Each row is a point. The last column is the point's height on a tilted bowl or saddle (a function of degree 2), plus a little noise. Along how many of its main directions does it bend up, bend down or stay straight?

Points (10 x 3)
[[ 15 -63 -48]
 [-83   2  81]
 [-16  14   8]
 [ -6 -54 -33]
 [ 16   2 -21]
 [ 21  23  -7]
 [-35  23  33]
 [-33 -44  -6]
 [-44 -43   6]
 [ 21 -59 -49]]
Directions: 2 up, 0 down, 0 straight

Points (18 x 4)
[[ 95 -21 -20 -19]
 [-59  26 -30   1]
 [ 50  42 -68  95]
 [ 10  16 -13 -13]
 [-31  -6   3  -4]
 [ 22  -1  -7 -26]
 [ 23  66 -14  34]
 [  0  50 -59  44]
 [ -2 -72  -3  20]
 [-54  21 -39  -1]
 [-19 -15 -11  -8]
 [-17   2 -19  -7]
 [-31 -15  43   5]
 [-38 -26 -68  16]
 [ -6  23  26 -22]
 [  6  30  -6  -9]
 [-29   1  37  -2]
 [  0 -48  38 -21]]
Directions: 2 up, 1 down, 0 straight

Points (27 x 5)
[[-14 -23 -14 -24  37]
 [  7   6 -21 -10  19]
 [-10  38 -25  15  25]
 [ 12 -64  -5  10  -9]
 [ 11  24 -22  36  21]
 [  9 -15 -66 -13   4]
 [-37  21  40  26  -7]
 [  6  19   6  21  15]
 [ -9  -5  25 -45  13]
 [-12  -7  39 -10  10]
 [  2 -46  -2  -4  13]
 [  8   0  31  34  17]
 [ 13 -15  -6  -7  13]
 [-43 -37  14  34  51]
 [-34  23  20 -74   8]
 [ 95 -41  94   4  95]
 [-37  -5   0  28  43]
 [-45  35   8   4  14]
 [ 15 -32 -19  19   3]
 [-13 -32  39 -50  19]
 [ 10 -14  35  25  19]
 [-17 -14   4  -3  33]
 [ 52 -10 -14 -32  -6]
 [-16  -6 -22  26  34]
 [ 31  22 -25  23  15]
 [ 22 -24 -20   5   2]
 [ 56  16 -41  32   3]]
Directions: 1 up, 1 down, 2 straight
